Each point is reached from the start by the listed moves, each made 0, 1 or 2 times, or once backwards (-1), plus a little noise. Say if it took an odd or an even number of moves. Then give how often each move was made.

Moves:
(1): [ 0.23 -0.24  0.37  0.22]
(2): [ 0.16  0.15 -0.14 -0.17]
Start: [ 0.08 -0.12 -0.12 -0.06]
Points:
[ 0.16  0.41 -0.77 -0.62] => odd (-1, 2)
[ 0.38 -0.75  0.75  0.55] => odd (2, -1)
[ 0.40  0.18 -0.40 -0.40] => even (0, 2)
[ 0.71 -0.45  0.47  0.21] => odd (2, 1)

Moves:
(1): [ 0.15 -0.15 -0.18  0.12  0.00 -0.03 -0.15  0.02  0.08  0.06 -0.09  0.05]
(2): [ 0.14  0.52 -0.01 -0.07 -0.18  0.35  0.03 -0.07 -0.08  0.04  0.07 -0.14]
(3): [ 0.30 -0.03  0.25 -0.08 -0.08  0.06  0.05  0.07 -0.18  0.11 -0.03 -0.01]
(4): [-0.13  0.19  0.14  0.39  0.12  0.04  0.10  0.16 -0.03 -0.19 -0.01  0.10]
(5): [-0.07  0.02 -0.09 -0.24  0.43 -0.05  0.14  0.22 -0.03  0.02 -0.13 -0.38]
(6): [-0.04 -0.11  0.10  0.06  0.12  0.38  0.28 -0.38  0.13 -0.21 -0.21 -0.01]
(7): [ 0.23  0.02 -0.14 -0.03 -0.11 -0.06  0.14  0.09 -0.05 -0.07  0.24  0.14]
(8): [-0.21 -0.03 -0.05 -0.08 -0.04  0.26 -0.08  0.23 -0.22 -0.09  0.06 -0.06]
(9): [ 0.09 -0.04  0.17 -0.20  0.02  0.04 -0.08  0.13  0.28  0.10 -0.09 -0.08]
Start: [ 0.00  0.09 -0.12  0.02  0.05 -0.21 -0.28 -0.09  0.07  0.09  0.27  0.03]
Points:
[ 1.40 -0.39 -0.17 -0.59 -0.46 -0.58 -0.78  0.53  0.00  0.85  0.40  0.08] => even (2, 0, 2, -1, 0, -1, 1, 0, 1)
[ 0.88 -0.65 -0.18 -0.20 -0.73  0.69 -0.44 -0.15 -0.42  0.15  0.32  0.42] => even (2, 0, 2, -1, -1, 1, 1, 2, 0)
[-0.06  0.88 -0.77 -0.92  0.35  1.16  0.31  0.08 -0.76 -0.14  0.39 -1.00] => even (0, 2, 0, -1, 2, 1, 1, 2, -1)
[ 0.48  0.51 -0.09 -0.54  0.50  0.69  0.55  0.22 -0.87 -0.07  0.21 -0.74] => odd (0, 1, 2, 0, 2, 1, 1, 1, -1)
[ 0.73  0.05 -0.58  0.24 -0.72 -0.70 -0.56  0.28 -0.05  0.19  1.01  0.75] => odd (1, 0, 0, 0, -1, -1, 2, 0, 0)
[-0.54 -0.67  0.19  1.47  0.20  0.87 -0.14 -0.33 -0.28 -0.74 -0.33  0.67] => odd (2, -1, 1, 2, -1, 2, -1, 2, -1)
[-1.33 -0.16  0.26  0.37  1.16  0.77  0.42  0.29  0.28 -0.95 -0.24 -0.25] => odd (-1, -1, -1, 2, 1, 2, 0, 2, 1)
